Each point is reached from the start by the listed moves, each made once or not at all, plus a little noise. Say if it took an odd or an even number of moves. Then give how often each move was made.
In the rows, zero is written as 128.

Moves:
(1): [130 154 122  81 206]
(2): [ 75 133 158 152  86]
(3): [155 152 116 153 101]
Start: [135 154 140 115 165]
Points:
[165 205 121  92 216] => even (1, 0, 1)
[110 183 160 163  96] => even (0, 1, 1)
[135 154 140 115 166] => even (0, 0, 0)
[ 85 186 165  93 201] => even (1, 1, 0)
[138 180 134  69 244] => odd (1, 0, 0)

Moves:
(1): [106 101 111 105 124 102 163 179]
(2): [114 144  74 123 135 125 128 105]
(3): [ 77 131 137 166 153 109 105 139]
(4): [189 114 122 141 155  73 122 130]
(5): [134 139 104 201 106 143 186 131]
(6): [130 162 148 130  97  94 150 111]
Start: [131  98  91 116 138 141 172 133]
Points:
[117 114  31 118 154 133 178 108] => odd (0, 1, 0, 0, 0, 0)
[104  70  78  87 144 114 205 182] => odd (1, 0, 0, 0, 0, 0)
[126 136  57 157 163  26 165 108] => even (0, 1, 1, 1, 0, 1)
[149 116  71 188 118 153 223 138] => odd (0, 0, 0, 0, 1, 0)
[115 118  52 146 173   7 204 163] => odd (1, 1, 1, 1, 0, 1)
[189 115 109 112 127  46 191 123] => even (0, 0, 0, 1, 0, 1)

Moves:
(1): [123 131 125 106 103 136 116 104 150  88 164]
(2): [116 141 131 115 124 155 134 137 134 145 104]
(3): [142 108 131 135 137 141 116 117 107 114  87]
(4): [117 131 143 119 137 108 103 113 106 140 136]
(5): [ 85 117 135 123 112 135 122 131 128  93 134]
(6): [118 138 151 137 149 152 100 162 141  99 163]
(7): [ 93 145 135 190 102 119 124 141 108 134 130]
(8): [109 129  90 134 143 119 117 150 128 112 115]
(9): [105  85 122 166 147 129 128 118 154 125 113]
(10): [130 140 109 131 125 151 136 123  96 131 156]
(11): [129 139 142 120 143 127 149 118 128 102 127]
Start: [112 133 146 114 126 133 144 123 118 143 125]
Points:
[  7 154 171 124  67 148  97 108 102 103 152] => odd (1, 1, 0, 1, 1, 0, 1, 0, 0, 0, 0)
[ 85  98 172 128 171 158 137  87 106 125  50] => odd (0, 1, 1, 1, 0, 0, 0, 0, 1, 0, 1)
[102 125 104 124 158 141 102 116  46 132 109] => even (0, 0, 1, 1, 0, 0, 0, 1, 0, 1, 0)
[ 37 190 119 158 106 197 102 174 106  85 187] => even (1, 1, 0, 0, 0, 1, 1, 1, 0, 1, 0)
[ 18 141 160 183 147 160 104 169  92  30 109] => even (0, 0, 1, 0, 1, 1, 1, 1, 0, 0, 1)

Moves:
(1): [119 131 118 145 131 134 117 125 125 136 127 123 124 124 136 126 125 132
 136]
(2): [104 119 131 139 124 110 157 107 100 142 120 141 136 131 122 105 123 141
 120]
(3): [123 129 135 129 129 148 133 132 126 137 129 133 138 127 129 132 116 121
 127]
(4): [138 118 147 132 137 140 130 110 122 130 127 119 124 116 131 139 117 141
 134]
(5): [109 157 151 119 134 135 145 110 130 110 130 121 126 137 139 121 113 128
 131]
(6): [126 144 112 128 116 117 144 136 150 145 119 110 149 139 111 124 141 132
 132]
(7): [134 120 117 129 140 124 141 145 137 139 118 129 134 120 138 152 155 109
 110]
(8): [121 129 137 124  94 137 146 149 119 117 117 156 109 131 136 121 139 147
 141]
(9): [124 128 122 121 116 133 131 126 127 137 116 121 129 103 135 128 114 138
 134]
(10): [125 132 130 134 128 143 128 145 107 127 121 120 121 142 107 142 135 125
 117]
(11): [128 120 128 117 136 119 137 131 111 138 128 156 133 129 134 131 142 137
 124]
(12): [144 124 126 136 140 139 141 134 120 141 145 108  98 140 156 136 132 139
 138]
(13): [128 125 131 143 111 118 118 142 128 139 125 127 155  94 133 106 136 142
 129]
(14): [113 113 115 116  95 129 133 109  96 156 126 132 118 133 137 145 127 140
 121]
(15): [125 126 123 118 142 147 137 123 125 133 119 129 136 117 132 123 136 122
 131]
(16): [138 139 118 135 113 118 148 114 131 139 101 119 138 138 131 137 130 145
 110]
(17): [118 126 103 122 119 138 127 126 136 125 147 144 115 108 122 119 130 134
 130]
(18): [143 141 146 125 120 120 115 120 116 127 125 129 116 129 131 126 127 112
 134]
Start: [141 128 129 121 119 133 132 130 128 144 132 129 122 125 121 156 136 126
 130]
Points:
[122 116 124 128  69 135 249 137  96 232  44 163 197  62 147 144 177 193
 115] => odd (0, 1, 1, 1, 0, 1, 1, 1, 1, 0, 1, 0, 1, 0, 1, 1, 0, 0)
[130 121 117 136 144 161 147 168  94 180 115 151 132 127 125 197 168 109
 104] => odd (1, 0, 1, 0, 0, 0, 1, 0, 0, 1, 1, 0, 0, 0, 0, 0, 0, 0)
[115 122  94 151  37 140 171  84  53 244 113 125 110  72 174 135 119 189
 128] => even (1, 1, 1, 0, 0, 0, 0, 0, 1, 0, 0, 1, 1, 1, 0, 1, 1, 1)
[115 130  90 155 122 187 196 112  72 201 118 122 107 127 132 151 140 162
 116] => even (1, 1, 1, 0, 0, 0, 0, 0, 0, 1, 0, 1, 0, 0, 1, 1, 1, 0)
[124 154 101 134  59 160 172 105  90 222 113 106 107  70 200 175 138 157
 123] => odd (1, 0, 1, 0, 1, 0, 1, 0, 1, 0, 0, 1, 1, 1, 0, 1, 1, 1)
[100 154 153 103 102 175 237 128  71 177  96 180 123 114 116 154 174 140
 123] => even (0, 1, 1, 1, 1, 1, 1, 1, 0, 1, 1, 0, 0, 0, 1, 0, 1, 1)
